Every row gives one point. Any point is a mix of the corners, with weights that add up to 1. It lies inside the corners' shape when no weight is negative. Is each point inside? If not, which corners have a negative weight?

Corners:
(1): [  0 -12  35]
(2): [  3  22 102]
(3): [ 24  68 -69]
(4): [ 61  19 -54]
Points:
[12 40 53] => outside (1)
[ 55  19 -45] => inside
[ 6 17 76] => inside
[ 8 14 64] => inside
[-1 22 35] => outside (4)
[23 51 -4] => outside (1)
[16 11  1] => inside
[ 27  48 -48] => inside

Corners:
(1): [ 31 -24  32 -14]
(2): [121  67  22 -18]
(3): [-88 -21 -44 -13]
(4): [-14   7 -60  21]
(5): [-62 -15   7  18]
Points:
[ 32  10 -21   0] => outside (5)
[ 32  26 -12   0] => inside
[-59 -11 -40  -4] => inside
[ 23  14 -16   0] => inside
[ 48  14   1 -10] => outside (5)
[ -2   9 -41  14] => inside
[-49 -14 -40  12] => outside (2)
[ 90  52  13 -13] => inside
[ -3  24 -20  -6] => outside (1)

Corners:
(1): [-16  28 -11   1  13   5   1 -11]
(2): [-36   8  15  41 -12 -36  25  33]
(3): [ 83 -61  50 -88  57  52 -14 -38]
(4): [-67  27 -10  54 -10 -67 -28  10]
(5): [  74  -57   15 -121   62   58  -21    0]
(6): [-24  16  13  38  46   3 -36  -1]
(7): [-26  31  -8  72 -39 -35 -24  21]
(8): [-28 -25 -24  38  -6  -6   5   0]
(9): [ 56 -21  -6 -65  72  14   4 -18]
Points:
[ 39 -28  15 -50  38  29  -9  -9] => outside (4)
[ 71 -43  37 -75  55  38 -11 -10] => outside (1, 4, 8)
[-17  11   3  37   8  -3 -27 -11] => outside (2, 5, 9)
[-32   9  -2  26   5 -34 -18   4] => inside
[-48  39 -20  68 -27 -46   1  14] => outside (3, 5, 6)
[ 31 -28  11 -15   7   2   9  12] => outside (1, 4, 6)
[ 49 -37  27 -58  43  33 -13 -20] => inside
[-28  15   7  32  28 -12 -10  -3] => outside (5, 7)
[-10 -13  -1  20  -3 -35  -2   1] => outside (1, 5, 6)

Corners:
(1): [ -5 -65  41 101  66  25  73  14  -6]
(2): [ 15 101 -44  86  79 -15   1  22  24]
(3): [-55  28   7 -74 -25 -48 -29 -43 -20]
(4): [-39  38  42  31 -62  19 -18  11 -50]
(5): [ -78  -24   59 -107  -48   14   25   30  -85]
(6): [ 45  62  -8 -29  21  -2 -54 -20 -62]
(7): [ 89  98 -41  83   8 -10  40 -59 118]
(8): [ 42  63 -57 -25 -19 -36 -28 -40 -56]
(9): [  1 -15  95  21  41 -45  36 -23 -61]
(10): [ -8  42  22 -46 -38 -83 -80   9 -69]
Points:
[-17 -12  68  19   2  16  39 -16 -21] => outside (2, 8, 10)
[ 28  22  21  15  28 -30   4 -11 -37] => outside (3, 4)
[ 14  27  39  60  39  -8  18  11 -13] => outside (3, 8)
[ -9  42  17 -17 -20 -13  -9  -9 -35] => outside (1)
[-13  18  44 -19   9 -40  21 -11 -40] => outside (1, 4, 6)
[ 29  55 -31  24  32 -39 -29 -19   1] => outside (4, 5, 9)
[  6  31  20  15  -8 -25  -8 -27   1] => outside (2, 5, 8)
[ 17  40 -14  -7 -18   8  -3 -24 -22] => outside (2, 9, 10)
[  1  45  -7  18  16 -12   2   0 -23] => inside

Corners:
(1): [-56  43  -2 -12   4   8  34   3  -1  47   9  -5]
(2): [ 15   7 -38 -34 -22  15  25  28  -3 -16 -70  10]
(3): [ -7  82  11  44 -23  32   8 -79  -2   2  12 -17]
(4): [ -8  73   6 -13  29 -27 -26  40  23  15 -29   2]
(5): [  7 -45 -29  -4  28  15   2  31  -2  -4  14 -28]
(6): [  7 -12   5 -16 -14   3   7  34   0  -1   7 -17]
(7): [  7 -34   8  25 -25  -6 -14  25  26 -18  33 -15]
(8): [  0 -30 -12 -23 -30  14  28  28   5  68  24   8]
(9): [ 11 -15 -38  33 -38 -27  28  42   3 -19  26  66]
(10): [-22   8 -18 -22 -37  -1  32  -2   5  -7   0  50]
(11): [ -1 -26 -19  -8 -25 -23  12   4   5 -13   1  18]
(12): [ -19  -29   47   -2   19   18   14 -115    6  -17    8   -5]
(13): [  12  -25   24   27   15   18 -121   11   -2   35   26  -18]
Points:
[ -3 -10 -12  -3 -18 -11   8   1   5  -4   3  11] => inside
[-10 -11   2  -2  -5  17  13 -16   0   7  10  -5] => outside (4, 11)
[ -1 -10  -5  -8   1  11 -22  24  -1  22  -1   1] => outside (3, 7, 11)
[ -8 -28  -7   4  -9   1   0  -1   6 -16  11  12] => outside (3, 4, 6, 8)
[  0  -5  -2  12 -33   1  25  -8   9  -7  14   2] => outside (4, 5, 10, 13)

Corners:
(1): [ -64  -44   58  -57   54  -22    8   16  -22  -84 -121  -98  -37   33]
(2): [-20 -59 -52  -8  58  -2  43 -42  57  -8 -27 -17 -74 -64]
(3): [ 31 -40  36  -9  18  20 -59 -23 -32  45 -42  21  31  32]
(4): [  2 -22  81 -12   4 -12 -40  83 -51 -18 -39  25  27  35]
(5): [ 46 -29  35  73   6   4  26 -45  29  72  37   5 -67  -3]
(6): [  1 -30 -27 -22 -40 -38 -30 -19 -43  57   8  73  98 -14]
(7): [-37 -82  18  14 -39  33 -27 -13  12 -15 -25   1  53   9]
(8): [ 58   3  14 -69 -28  -4  15  15 -19  59  68  31 -75 -67]
(9): [-15  -3 -13 -14  28  16  14 -69  11 -13  -8  46  -8 -19]
(10): [ 22  47  29 -29 -34 -36 -41  32  -7  66  17  24 -17 -60]
(11): [-23 -21  21 -18  -2  22  29   4  -9 -17 -24  19  25 -70]
(12): [ 56 -35  70 -19  64  24   0 -27  58  36 -62 -17  -5  54]
(13): [ 40 -64 -76   2 -31  24  14 -64  14  -9 -45 -25   3  30]
(14): [-55 -46 -33   6  48  59  46 -33  39  -6 -23 -11 -17 -18]
(15): [ 19  46   1 -41  63 -51  -9  69 -35 -58  54 -31   5 -37]
Points:
[ -2 -29   0 -14  21   1   7 -20  14   3 -23   1 -17 -18] => inside
[ 14 -31  13 -28  31   2  -4  -3  15   9 -31 -13  -3   8] => outside (5, 9, 11)
[ -1  -5   1 -31   7   4 -14  -8  -5  17  11  32  18 -39] => outside (1, 4, 5, 13)
[ 20 -23   5   2 -10  14  -9 -17   1  26   0  19  13  -4] => outside (1, 2)
[  6 -16   9 -17  -6  -6  -5   1 -12  16   0   8 -10 -24] => outside (12)
[  1 -29  10 -23   3  -6   4   5  -1   2 -19 -11  -3 -12] => outside (3, 9)
[ -6 -45  25 -32  13  18  -9  11 -19 -23 -51 -12  40  11] => outside (2, 5, 9, 10)
[ 14 -31  35 -14  16   9  -4  -4   5  14 -33  -7   6  11] => outside (2, 9)
